Every row gives one point. Each copy is the shape, with its points in the same order, turned, moved and blurred by noise. Is it also mirrored, or only turned?
In the rows, zero is written as 128.

Shape (7 x 3):
[[135 108 149]
 [172 148 133]
 [181 124 129]
 [ 85  85 130]
 [114 116 130]
 [ 93 132  93]
 [122  97 119]]
Copy 1, 7 rows:
[[144 108 134]
 [151 167 144]
 [171 152 133]
 [107  75 100]
 [116 111 117]
 [ 87 132  88]
 [134 112 102]]
Copy 1 is: only turned
Copy 2 (7 x 3):
[[118 139 151]
 [169 108 142]
 [171 133 156]
 [ 83 178 128]
 [114 145 125]
 [119 155  82]
 [120 165 135]]
Copy 2 is: mirrored
Copy 3 (7 x 3):
[[153 113 146]
 [169 141 102]
 [181 118 106]
 [ 99  73 159]
 [124 107 138]
 [ 84 107 112]
 [127  86 128]]
Copy 3 is: only turned

Shape, 8 rows:
[[ 97 119 137 129]
 [103 100 160 119]
 [112 130  97 170]
 [109 142 125 136]
 [153  52 113 100]
 [ 64 147 128 133]
 [131 116 122 134]
 [109 131 120 123]]
Copy 1, 8 rows:
[[ 96 133 126 151]
 [ 93 128 154 160]
 [110 112  72 156]
 [107 143 102 145]
 [114  51 161 123]
 [ 67 168  99 145]
 [122 114 116 147]
 [102 132 115 136]]
Copy 1 is: only turned
Copy 2:
[[112 111 145 105]
 [126 122 159  80]
 [ 78 140 119 141]
 [112 117 132 130]
 [127 151  84  42]
 [ 92  85 153 131]
 [118 138 119 109]
 [116 110 124 116]]
Copy 2 is: mirrored

Shape (10 x 6):
[[133 135 100 163 145 110]
 [182 114 153 148  84 115]
 [118 140 110 128  98  81]
 [145  88 105 124 136 142]
 [148 101 118 126 126 159]
 [ 94 109 150 119 128 113]
 [169  90 166 135 127  98]
 [101 121 134 152  85 108]
 [178 155 116  90 112 154]
 [ 73 135  90  91 128 123]]
Copy 1:
[[144 148  95 158 151 106]
 [166 107 166 135 112  77]
 [116 136 100 124  92 106]
 [153  89 103 147 150 128]
 [157  99 124 134 154 136]
 [ 92 111 124 151 119 146]
 [122  83 149 161 131  70]
 [130 139 133 150  83 131]
 [154 108 134  71 162 109]
 [ 94 130  71 109 118 169]]
Copy 1 is: only turned
Copy 2 (10 x 6):
[[157 143 107 149 107 141]
 [142  86 183 154 111 145]
 [166 119 136 123 104  91]
 [123  83 100 130 114 157]
 [116  84 120 124 142 157]
 [104 121 119 131 121  97]
 [104 101 160 155  80 149]
 [144 113 135 152 138  88]
 [151  90 158  72 126 165]
 [147 122  77  78 131  82]]
Copy 2 is: mirrored
